Every row gives one point. Each copy is the shape, with its points in the same order, turned, moved and blurred by noise. Some copies are also mirrored. Which?
In the rows, 128 means zero.

Shape (7 x 2):
[[ 88 128]
 [110 100]
 [ 55 132]
 [158 112]
 [157 123]
 [114 142]
 [135 119]]
Copy 1 (7 x 2):
[[100  89]
 [138  89]
 [ 76  75]
 [162 132]
 [151 137]
 [111 124]
 [142 122]]
Copy 1 is: only turned
Copy 2 (7 x 2):
[[128 159]
 [154 136]
 [122 192]
 [144  90]
 [134  93]
 [111 130]
 [136 112]]
Copy 2 is: mirrored

Shape, 7 rows:
[[174 137 124]
 [139  92 117]
 [120 119 114]
 [102 146 170]
 [146 104 116]
 [146 130 186]
 [ 93 160 110]]
Copy 1 (7 x 3):
[[ 96 102 114]
 [130 107 157]
 [117 142 158]
 [143 178 106]
 [115 110 151]
 [151 134  88]
 [ 93 181 154]]
Copy 1 is: only turned
Copy 2:
[[ 97 181 138]
 [151 163 146]
 [133 132 153]
 [102 100 108]
 [135 164 150]
 [104 145  82]
 [ 97  92 171]]
Copy 2 is: mirrored
Copy 3, 7 rows:
[[137 147  83]
 [173 129 125]
 [143 134 138]
 [100  88 135]
 [161 137 117]
 [127  79  80]
 [ 96 141 154]]
Copy 3 is: mirrored
Copy 4, 7 rows:
[[150  79 129]
 [115 117 144]
 [140 135 127]
 [137 131  65]
 [124 108 142]
 [118  86  70]
 [180 156 105]]
Copy 4 is: mirrored

Shape (7 x 4):
[[101 159 139  96]
 [ 99 146 177 166]
 [ 95 118  99 130]
 [147  93 107 141]
 [169 138 116  89]
 [166 106 144 113]
 [121 128 104 143]]
Copy 1 (7 x 4):
[[154 118 124  62]
 [100 179 119  88]
 [172 133 110 123]
 [155 129 157 154]
 [165  97 189  97]
 [124 105 176 121]
 [167 147 141 122]]
Copy 1 is: only turned
Copy 2, 7 rows:
[[185 125 112 143]
 [137 147  79 184]
 [141 160 115  98]
 [ 96 114 116 101]
 [151  83 154 116]
 [120  73 118 126]
 [123 148 124 117]]
Copy 2 is: mirrored
Copy 3:
[[147 101 113  90]
 [149 163 165  76]
 [146 115 146 149]
 [108 148 130 168]
 [ 88 120  82 125]
 [100 159  94 129]
 [116 121 149 138]]
Copy 3 is: only turned
Copy 4, 7 rows:
[[100 138 152 106]
 [ 76  85 108 139]
 [119 148  91  97]
 [161 138  84 134]
 [169 145 156 127]
 [155 134 126 163]
 [138 121  96 104]]
Copy 4 is: mirrored

Shape, 11 rows:
[[116  96 146 149 132 127]
 [142 110 126 127  93 126]
 [109 191 115 122 173 162]
 [177 143 146  99 133  98]
 [127 141 138  85 144  95]
 [182 162 165 145 164 131]
 [ 97 172 114 147 133 169]
 [143 104 151 127 132  90]
 [156 125  87 148 131 127]
 [103 122  84  89 146 164]
 [121 145  82 137  95 104]]
Copy 1:
[[150 126 102 152 109 125]
 [144 142 150 128 102 141]
 [ 82 128 144 136 181  78]
 [162 161 153  94 119  80]
 [172 158 149 129 159  80]
 [117 124 109  82 118  65]
 [ 83 107 153 152 156 116]
 [179 141 113 118 116 110]
 [123 127 128 102 141 156]
 [104 174 146 165 177 139]
 [144 113 173 119 157 158]]
Copy 1 is: only turned
Copy 2:
[[120 104 149 122 107 114]
 [127 128 115 159 106 118]
 [ 79 167 134  85 177 149]
 [165 145  99 118 115 168]
 [150 124 124 123 157 163]
 [137 166 114  67 105 146]
 [ 77 172 146 116 164 111]
 [160 113 135 124 101 137]
 [ 89 145 127 143  94 159]
 [ 68  98 113 134 167 143]
 [106 151 151 180 130 157]]
Copy 2 is: only turned
Copy 3, 11 rows:
[[ 96 127 160 141 116 144]
 [121  90 126 126  96 119]
 [155 172 122 140 183 105]
 [153 117 102  82 119 162]
 [143 125 143  71 141 124]
 [154 133 112 127 152 195]
 [134 139 128 169 172  94]
 [114 113 143  94 108 164]
 [ 94 123  89 135 122 137]
 [106 168 127 125 126  70]
 [106  87 107 124 143  95]]
Copy 3 is: only turned
Copy 4, 11 rows:
[[131 136  86 106 143 135]
 [137 102 137 132 157 136]
 [156 164 133 148 100  59]
 [147 171 144 169 176 134]
 [178 174 150 137 150 136]
 [120 176 106 173 169  88]
 [138 132 135 110 112  62]
 [138 160 116 120 175 154]
 [ 91 137 151 141 120 138]
 [171 123 137 140  76 121]
 [111 134 182 105 137 127]]
Copy 4 is: mirrored

Shape, 13 rows:
[[101 131 158 116 120 150 144 127]
 [111  89 171 115 122  88 159 123]
 [113 144  94 120 139 103 128 120]
 [122 144  88 116 131 129 108 120]
 [125 124 193 137 124 135 114 165]
 [144 133  92 133 150 150 115  69]
 [117  99 183  83 158 111 121 133]
 [158 135  55  85 133 120 136 132]
 [121 163 171 105  98  93 109 164]
 [177 142  94 108 144 100 139 111]
 [124 164 102 142 150 131 141 148]
 [ 95 132 183 116 103 148 157 126]
 [ 89  83 173 152  94 174 124 123]]
Copy 1, 13 rows:
[[105 126  83 119 116 147 132  92]
 [121 100 120 165 139 136 111  66]
 [128 139 129 127 123 109 111 144]
 [125 162 124 117 123 117 131 146]
 [ 88 108 121 119 110 194 131  93]
 [102 179 113 108 173 100 132 147]
 [ 79 145 118 174 110 154 108  79]
 [128 147 130 161 122  87 160 179]
 [107 106 153 116  69 141 135  87]
 [ 95 128 148 145 143  83 145 151]
 [102 118 110 103 116 128 116 165]
 [109 107  75 115 117 141 131  70]
 [137 130  80 109 155 196 139  69]]
Copy 1 is: mirrored
Copy 2 (13 x 8):
[[ 87 131 118 109 138 166 124 129]
 [ 77 154  85  71 119 134  92 138]
 [141 148 134 110 134 132 111  93]
 [133 137 146 128 132 127 133  85]
 [ 80  97 126  99  80 164 114 150]
 [119 150 165 153 160  88 138 117]
 [ 72 132 128  48 120 131 129 138]
 [168 144 110 108 144  99 170  82]
 [115 151 128  87  70 186 126 121]
 [164 160 121 109 134  93 147 128]
 [158 114 128 124 140 137 116 117]
 [ 72 135 100 112 139 187 117 145]
 [ 31 104 113 147 129 153 103 128]]
Copy 2 is: only turned
Copy 3:
[[ 93 119 108 131 123 115 115 102]
 [124  91  92 136 161 159 133  91]
 [113 162 106 119 158 137 136 151]
 [115 178 121 127 133 123 125 161]
 [135 107 122 111 103 100 145  79]
 [ 86 134 130 137 132 125 137 201]
 [108 111 152 133 142 152 157  82]
 [125 174 144 124 174 139  81 178]
 [146 153 112 137 149  87 145  72]
 [125 144 138 116 184 117 124 179]
 [109 161 110  75 139 103 121 148]
 [ 89 105  92 139 121 105 115  80]
 [112  93  86 147  60 136 112 102]]
Copy 3 is: mirrored

Shape, 11 rows:
[[177  84 133 104  82 103 114 120]
 [ 84 175 129 176  93 154  73 120]
 [149 135  89 153 179 141 115 133]
 [117 151 157 163 134 143 145 126]
 [102 113 122 104 125 115 118 174]
 [164 124 103 116 124 138 155  81]
 [107 117 103 149 137 137 137 139]
 [149  89 110 143 113 157 115  80]
 [188 100 103 149 122  78 159 124]
 [126 107 160 120 151 106 164 114]
 [131 129 165 141 130 155 174 128]]
Copy 1, 11 rows:
[[200 153 150 141 150 206 134 138]
 [ 65 112 112 137 139 148 169  95]
 [134 122  81 110 144 123 108 177]
 [ 98 136 144 146 141 125  96 126]
 [169 149 109 115 128 139 116  93]
 [150 146 164 105 118 166 119 182]
 [137 145 108 127 107 133 115 139]
 [130 173 125 121 134 193 146 177]
 [192 105 148 162 123 162  94 180]
 [168 174 165 152 136 117  91 142]
 [113 165 159 128 129 143  71 137]]
Copy 1 is: mirrored
Copy 2:
[[112 165  93 127 128  52 123 123]
 [ 69  99 138  70 165 162  77 112]
 [119 105 161 101 115 138 169 155]
 [139 116 148 110 129 150 112  92]
 [ 92 159 100 153 114 154 133 128]
 [163  97 106 115 112  90 134 146]
 [115 127 144 130 113 152 118 144]
 [144 128 122  99 152  87 110 166]
 [129 140 150 126  71  63 139 123]
 [171 156 121 128 106 132 130 106]
 [170 119 144 141 139 135 120  87]]
Copy 2 is: only turned
Copy 3, 11 rows:
[[ 77 138  71 138 165  86 122 121]
 [139 121 170 160 145 162 181 169]
 [179 145 144 128 128 107 101  99]
 [150 116 122  94 134 160 133 146]
 [107  96 116 154  99 115  97 139]
 [118 176  96 100 126 119 138  85]
 [144 143 129 129 102 124 110 145]
 [142 179  90 133 139 101 160 126]
 [101 166 110  87 163  88  77 118]
 [122 109  89  73 107 110 119 127]
 [144 119  83  88 125 163 120 134]]
Copy 3 is: mirrored

Shape (13 x 9):
[[118  94 127 147 109 152 107 161 124]
 [103 136 165 152 127 133 122 106 105]
 [133 143  61 125 200 115 133 163 113]
 [164 125 155 114 136 149 110 109 142]
 [124  90  91 107 119 126  97 107 128]
 [153  90 153 146 104 108 100 112 127]
 [131 108 137 151 105 100 101 107 157]
 [148  91 126 177 111 126 125 105 142]
 [113  98 136 124  85 125 158 132 120]
 [ 97 150 139 122 223 115 130 150 155]
 [179 133  79  82 161 128 114 155 154]
 [ 90  62 102 155  88 156 149 100 124]
 [114 183 109 117 157 144 124 156 146]]
Copy 1:
[[128 165 126 121 153  91 124 116 139]
 [ 95 104 132 141 126  89 151 143 136]
 [172  81 117  53 133 150 143  89 146]
 [101 121 150 150 115 143 103 112 134]
 [153 127 119 156 160 134 133  87 104]
 [109 154 147 158 108 112 146  95 109]
 [ 86 138 134 144 134 116 152  75 102]
 [102 158 129 149 132 123 168  84 147]
 [110 158 119 133 150 130 158 152 103]
 [107  54 180  62 159 128 133 106 144]
 [151 118 130  85 126 185  85  74 117]
 [130 165 103 163 189 120 182 123 135]
 [103  81 104  74 148 132 103 115 137]]
Copy 1 is: mirrored
Copy 2, 13 rows:
[[111 166 118 148 103 140  99 140 157]
 [111 120  86  96 112 139 127 131 128]
 [126 153 149 181 157 121 203 124 159]
 [164 130 139 110 129 138 108 113 114]
 [132 131 139 174  77 129 127 117 116]
 [145 138 110 136  95 183 101 135 107]
 [157 125 118 130  78 165 122 162 118]
 [169 123  93 152  93 168 111 138 146]
 [112 122  95 156 115 121  90 166 116]
 [145 174 128 105 151  97 205 143 129]
 [161 148 194 171 151 126 144 128 126]
 [129 121  68 184  70 109  86 139 149]
 [122 126 162 114 149 104 163 148 162]]
Copy 2 is: mirrored
Copy 3, 13 rows:
[[101 147 131 173 137 137 123 151 118]
 [106 105 142 155 116 155  91  94 144]
 [ 85 148 124  58 102  83 159 126 123]
 [126 120 174 129 142 122  89 152 157]
 [140 170 147 131 162 136 142 121 147]
 [117 134 130 144 174 158  80 133 134]
 [128 128 104 143 176 138  95 129 160]
 [127 131 103 131 149 175  97 154 148]
 [151 137 122 166 128 145 106 119  92]
 [ 84 136 133 105  73  60  92 116 168]
 [133 147 160  91 146  68 141 173 126]
 [160 159 108 175 114 197 141 129 132]
 [ 98  92 135 128 105  78 142 130 141]]
Copy 3 is: only turned

Shape, 17 rows:
[[101 141 129  93 158  96 125 143 120 126 106]
 [ 86 144 114 124 151  86  96 132 163 143 115]
 [ 91 149 172 106 117  89 152 174 121 146 141]
 [101 121 153  89 150  92  99 121 178 108 103]
 [ 69 138 101  96 177  71 102 128 178  96 146]
 [131 100 122 115 185  84 113  80 150 107 162]
 [115 140 157 139 133 131 176 169 135 143 120]
 [ 93 171 157 114 187  79 113 131 167 127 124]
 [170 130 104 154 101 131 111 104 128  93 142]
 [ 91 144 163 128 136 129 136 148 121 182 109]
 [123 132 157 137  94 120 190 128 135 165 120]
 [ 98 160 142  84 118 137 138 155 136 166 124]
 [ 96 128 146 134 115 117 154 168 130 170 121]
 [121 109 134 163 113 162 120  95 127  94 156]
 [153 101 110 131 172 145 106  98 181  95 165]
 [137 121 108 159 104 156 166  86 111  93 120]
 [123 154 140 139  96 141 165  99 122 138 134]]
Copy 1, 17 rows:
[[127 143 119 132 132 136  83  99  95 155  91]
 [142 144 125 113 134  93  94  87  84 112 111]
 [114 123 149 169 156  97 125  91 112 178  76]
 [148 174 118 132 102 126 120  65  80 126 109]
 [148 200 137 101 101  83  65  75  96 136  95]
 [142 216  97  95 126 127 108 124 135 108 104]
 [124 123 170 159 156 129 130 129 116 156 101]
 [114 186 128 134 148 102  95  89  66 136 103]
 [112 127 103 129  69 129 114 159 141 100 144]
 [137 103 137 145 182 127 128  99 104 147 118]
 [112 103 171 157 149 138 148 105 150 126 103]
 [141 115 148 179 159 124  95  86 120 157 118]
 [142  96 152 146 164 115 129 108 114 149  92]
 [133 147 126 111 101 112 143 147 163 131 164]
 [166 208 125 125 100 129 109 155 134  94 139]
 [107 115 141 103  92 159 122 157 173 139 146]
 [ 94 118 156 141 134 132 128 119 167 131 144]]
Copy 1 is: only turned
Copy 2, 17 rows:
[[ 97 130 103 116 125 101 124 138 106 178 125]
 [ 77 111 101 106 142 143 140 173 123 171 125]
 [ 97 173 111  78 102 122 144 134  76 144 142]
 [116 104 101 112 113 152  96 171 107 175 105]
 [ 87  91  52 118 120 144 153 163 119 181  88]
 [147 103  74 148 174 148 137 145 107 149  85]
 [122 175 115 112 108 129 142 133 112 148 184]
 [ 88 132  83 130 131 157 133 170  76 196 126]
 [113 108 138 180 135 137 139 132 136  81 128]
 [100 146 132  81 145 129 132 135  94 166 185]
 [150 166 151  97 117 122 161 153 102 124 178]
 [ 96 120 110  85 110 103 131 148  83 143 183]
 [106 164 123  78 125 125 148 139 117 140 174]
 [137  97 133 145 132 171 147  92 129 102 146]
 [148  86  62 170 150 168 121 143 137 116 132]
 [155 109 161 169 120 124 167 106 143 116 154]
 [137 124 155 129 121 126 171 132  93 120 172]]
Copy 2 is: mirrored
Copy 3 (17 x 11):
[[148 104 158 140  93 163 123 135 140 118 112]
 [123 125 161 134 122 145  99 167 105  99 101]
 [141  49 125 129  97 144 131 170 139 127 131]
 [173 134 119 142 112 157  92 148 104 105  86]
 [166 117 179 116 103 157 104 153  57  88  90]
 [155 154 138  74  90 122 103 106  85 109 114]
 [107  82 108 148  91 151 145 154 125 162 142]
 [145  98 139 141 112 164  62 145  89 101 126]
 [128 154 114 113 147 111 186 101 110 101 137]
 [102  85 130 145 118 128 101 157 159 155 121]
 [ 86  80  84 115 107 142 147 150 147 146 119]
 [132  73 134 135 142 164 128 152 151 158 102]
 [106  85 122 138 109 134 136 177 150 151 126]
 [120 136 116 126 131  78 165  99  94 146 120]
 [154 184 124  87 130 132 130 115  58 145 125]
 [ 89 129 107 137 109 112 192  76 112 137 110]
 [ 87  93 104 127 134 128 157 100 124 135 107]]
Copy 3 is: mirrored
Copy 4:
[[118 163 154 147 163 135  90 129 147 107 123]
 [107 116 164 134 166 104  97 126 157 107 152]
 [138 173 164 104 168 112  91 120 135 141  74]
 [ 90 107 177 144 172 151  90 107 182 116 123]
 [113  93 161 161 202 128  80 163 170 122 150]
 [ 72 117 129 133 165 166 121 161 176 151 166]
 [113 152 148 117 115 116  84 127 110 143  83]
 [ 95 136 155 137 162 105  66 149 200 116 114]
 [107 102 104 143 118 147 178 131 129 113 121]
 [136 170 158  99 115 104  79  99 142 126 127]
 [110 160 164 124  99 107 127  98 111 175 100]
 [142 157 137 141 147 110  83  82 135 140 106]
 [123 157 163  98 136 105  91 105 103 138 108]
 [137  96 123 116  91 170 148 138 138 144 136]
 [ 79  75  88 142 135 173 107 141 155 138 156]
 [125 127 135 161  74 158 163 148 107 145 129]
 [137 142 141 141  95 118 144 110 131 162 111]]
Copy 4 is: mirrored

Shape:
[[173 202  70 115 117 107 156 121 155 151 120 132]
 [181 210 122 163 169 121 139 146 142 128 132 145]
 [117 113 126 100 157 116 148 146 144 144 131 116]
 [203 100 153 148 145 136 141 147 106 145 138 110]
 [110 111 127  99 179 153 141  73  71 135 121 136]
 [107  96 146 137 156 146 135 101 147 118 139 162]
 [131 125 122 116 140 147 135 154 144  86 120 143]
 [127 120 137 106 164 111 140 117 133  16 134 130]
 [125 149  99 106 118 148 124 126 143 144 174 155]
 [131 160 134 100 112 119 133 102 128 130 173 125]
 [139 112 147 102 117 112  76 121 142 149 116  82]
 [111 172 116 142 108 126 147 133 116 148 134  87]
 [131 123 141 115 135 107 147 138 151 116 138 142]
 [122 185 145 105 122 159 149 110 155  34 122 156]
 [120 160 150 119 134 123  97 120 109 140 136 148]
 [114 138 150  96 118 133 150 126 140 126 159 144]
 [110 109 147 117 249 153 142 120 151 143 128 132]
 [108 126 137 102 121 112 159 147 100 147 146 155]]
Copy 1:
[[177 131  88 113 130 103  82 104 158 146  67 131]
 [145 167  89 110 137 114 102 130  96 153  36 108]
 [121 135 127  97 128  99 131 144 135 163 141 119]
 [117 116 150 106 161 108 173  97  88 153  80 124]
 [144 112 124 158 120  73 153 173  88 119 147 174]
 [ 99 168 130 149 144 117 140 162 125 116 144 139]
 [153 150 125 128 124 133 136 147 124 123 129  83]
 [114 124 152 156 115  88 110 166 107  82 124  45]
 [157 159 122 161 148 126 112 126 149 171 128 135]
 [127 124 103 167 156  94  91 113 127 158 129 124]
 [103 136 127 130  91  98 131  60 114 156 155 129]
 [123 107  66 133 118 130 124 119 139 173 118 126]
 [111 137 135 116 145 120 104 134 122 135 132 105]
 [155 157  83 166 148 118  90 144 104  73 129  55]
 [128 144 112 152 119 129 101 121  77 158 130 143]
 [129 143 114 141 166 120 103 133 120 149 153 118]
 [104 200 126  95 117  54 162 193  91 139 129 142]
 [133 110 127 127 159 137 103 151 118 166 147 143]]
Copy 1 is: mirrored
Copy 2 (18 x 12):
[[193  86 125 155 135 153 123 149 164 123  73 162]
 [155 102 116 179 168 144 115 133 201 159 113 131]
 [121 108 103 107 170 163 135 115 124  83 115 109]
 [167 135 111 101 124 178 147  93 159 141 164  87]
 [151 116 150 117 171 119 104  41 101  80 119  93]
 [108 149 118 123 172 114 130  90 105 103 152 142]
 [101 153 136 118 156 149 124 124 143 121 100 123]
 [ 88 150 139  88 207 146 105 102 107 164  90 136]
 [138 110 154 151 148 128 180 121 135  95 103 143]
 [142  85 164 136 160 151 162 113 111 125 114 144]
 [134 115 125 133 119 180 140 141  71 124 128  80]
 [161  79 163 118 159 156 116 163 132  96 134 122]
 [111 109 114 109 159 154 132 116 130 127 125 140]
 [ 89 160 187 136 184 164  93 116 138 147  88 190]
 [109  85 150 158 134 128 130 103 114 121 136 107]
 [107 103 149 122 162 163 151 100 124  98 122 151]
 [120 147  83 155 225 147 119  65 129  78 140  88]
 [116  73 138  91 135 136 144  93 144  86 120 134]]
Copy 2 is: mirrored

Shape (16 x 12):
[[173 109 134 164 108 114 116  91 117 175 135 149]
 [ 99 137 160 151 187 146  76 147 125 110 115 182]
 [131 113 100 115  85 142 137 127  87 134 148 120]
 [139  74 121 156 111 152 154 123 118  89 118 158]
 [104 119 124  92 112 120 105 101 144 123 150 136]
 [101 136 179 145  95 115 147  99 121 101 113 164]
 [106 143 100 118  90  94 143 187 161 145 101 155]
 [125 116 185 134 131 173 123 108 127 163 166 138]
 [ 67 162 146 174 110 104 133 149 115 120 190 112]
 [127 127 135 155 161 125 156 121  91 125 169  92]
 [133 139 142 119 136 146 172  78 142 152 169 111]
 [128 124 130 126 112 101 103 133 130 127 136  75]
 [139 110 165 104 170 100 112 174 133 148 158 128]
 [171 108 106 156 143 109 113 104 153  96 110 150]
 [ 83 106 157 102 130 163 132 100 143 153 117  98]
 [161 133  80 103 149 158  91 122 148  88 115  89]]
Copy 1, 16 rows:
[[121 107 126  85 141 146 104 132 181 142 109 183]
 [173 180 191 105 145 149 114 187  96 128  90 154]
 [120 148  70 109 171 140 132 123 150 111 111 129]
 [175 146 109 100 135 156 138  98 134  91  75 161]
 [143 164 136 115 173  92 121 125 146 111 142 133]
 [178 165 128 116 159 108 126 100 122 169  90 180]
 [119 171 145 162 161 181  98  79 114 141 144 122]
 [137 119 124 124 176 101  98 167 128 111  86 193]
 [166 205  89 182 156 126  86 165 159 153 112 160]
 [127 171  83 142 106 123 127 171 149 113  98 180]
 [104 149  98 123 133  73  94 129 139 106 107 191]
 [141 132 109 151 125 120 128 147 149 134 146 122]
 [104 144 173 172 148 136 143 170 140 112 112 155]
 [154 142 162  90  90 143 122 110 159 112 102 137]
 [146 129 108 125 159  90 118 143  84 103 152 180]
 [130 142 126  99  94 109 121 147 119  80 119  72]]
Copy 1 is: only turned
Copy 2, 16 rows:
[[123 180 145 138 166 158 119 119 149 126 107 163]
 [147 134 133  72 131 166 169 177 163 128 189  99]
 [119 148 122 144 126  81  95 119 150 153 143 149]
 [107 173 140 141 130 107 138 153  90 152 150 111]
 [138 109 118 131 142 116 147  97 158 167 138 116]
 [ 60 153 119 109 133 135 170 129 152 158 129 103]
 [118 102  44 153 115 134 134 174 144 153 117 142]
 [101 133 161 127 135 151 142  94 158 111 181 150]
 [ 83 106  96  88 160  67 166 136 176  94 146 148]
 [118 140 143  93 120  83 124 116 139  75 132 130]
 [ 99 101 170 126 119 123 127  82 136 111 114 144]
 [135 129  95 142 153 102 114 109 169 102 129  99]
 [160 127  77 102 119 151 134  99 137  91 168 133]
 [150 149 136 119 168 147 125 154 103 140 105  93]
 [117 116 150 170  98 125 156  97 176 120 153 104]
 [172  99 143 137 143 114  70 142 136 137 138  65]]
Copy 2 is: mirrored
Copy 3 (16 x 12):
[[125  88 131 131 103 110  72 132 159 166 157 160]
 [114 156 129 142 130 117 134 122 204  96  60 129]
 [160  65 136 106 136 115 112 115 127 139 158 107]
 [117  61 146 132 144 122 156 164 135 140 123 133]
 [121 119 142  98 149 121 129  78 127 143 129 142]
 [121 133 101 113 161 108 167 153 160 156 136 156]
 [ 75 147 158 114 137  79 113 136 107 121 160  69]
 [134  98  87 151 110 118 144  76 186 164 120 138]
 [136 126  83 151 213  94 117  88 167 107 155 118]
 [173 105  96 182 150 119 115 106 125 107 133 138]
 [148 124 110 163 115 137 157  81 126 155 164 141]
 [127 115  92 109 138 131  81  93 105 125 123 124]
 [110 124  98 149 103  78 107  91 127  99  99 127]
 [100 121 157 132 109 163  95 162 128 115 125 172]
 [140 123  94 121 139 129 149  75 122 185  98 104]
 [123 112 150 116 106 210 106 114 110 103 102 110]]
Copy 3 is: mirrored
Copy 4 (16 x 12):
[[169 123 131 102 133 126  88 126 151 114  86 155]
 [ 59 142 177 123 135  78  94 108  95 127 147 158]
 [144  93 117 141 112 128 159 165 145 112 125 144]
 [113 119 119 137 146 105  93 186 165 121 147 118]
 [126  99 132 152  96 128 123 112 135 168 145 144]
 [138 122 131 146 124  55 110 107 159 130 147  98]
 [124  98 185 111 116 136 158 143 119 153 124  59]
 [152 146 160 178 144 115 109 112 146 118 136 183]
 [154 124 144 106 150  96 186  96 127 134 195 145]
 [124 117 103 129 174 139 148 107 145  90 163 159]
 [170 111 109 182 154 151 114  93 131 116 143 143]
 [124 121 133 110  90 157 146 105 158 116 157 139]
 [ 85  95 193 129 150 153 132  87 157 124 132 160]
 [109 102 119  92 125 136  55 137 134 121 139 117]
 [119 165 127 194 110 142 135 108 146 141 139 135]
 [ 90  99 119 134  73 186  93 146 107  99 168 140]]
Copy 4 is: mirrored
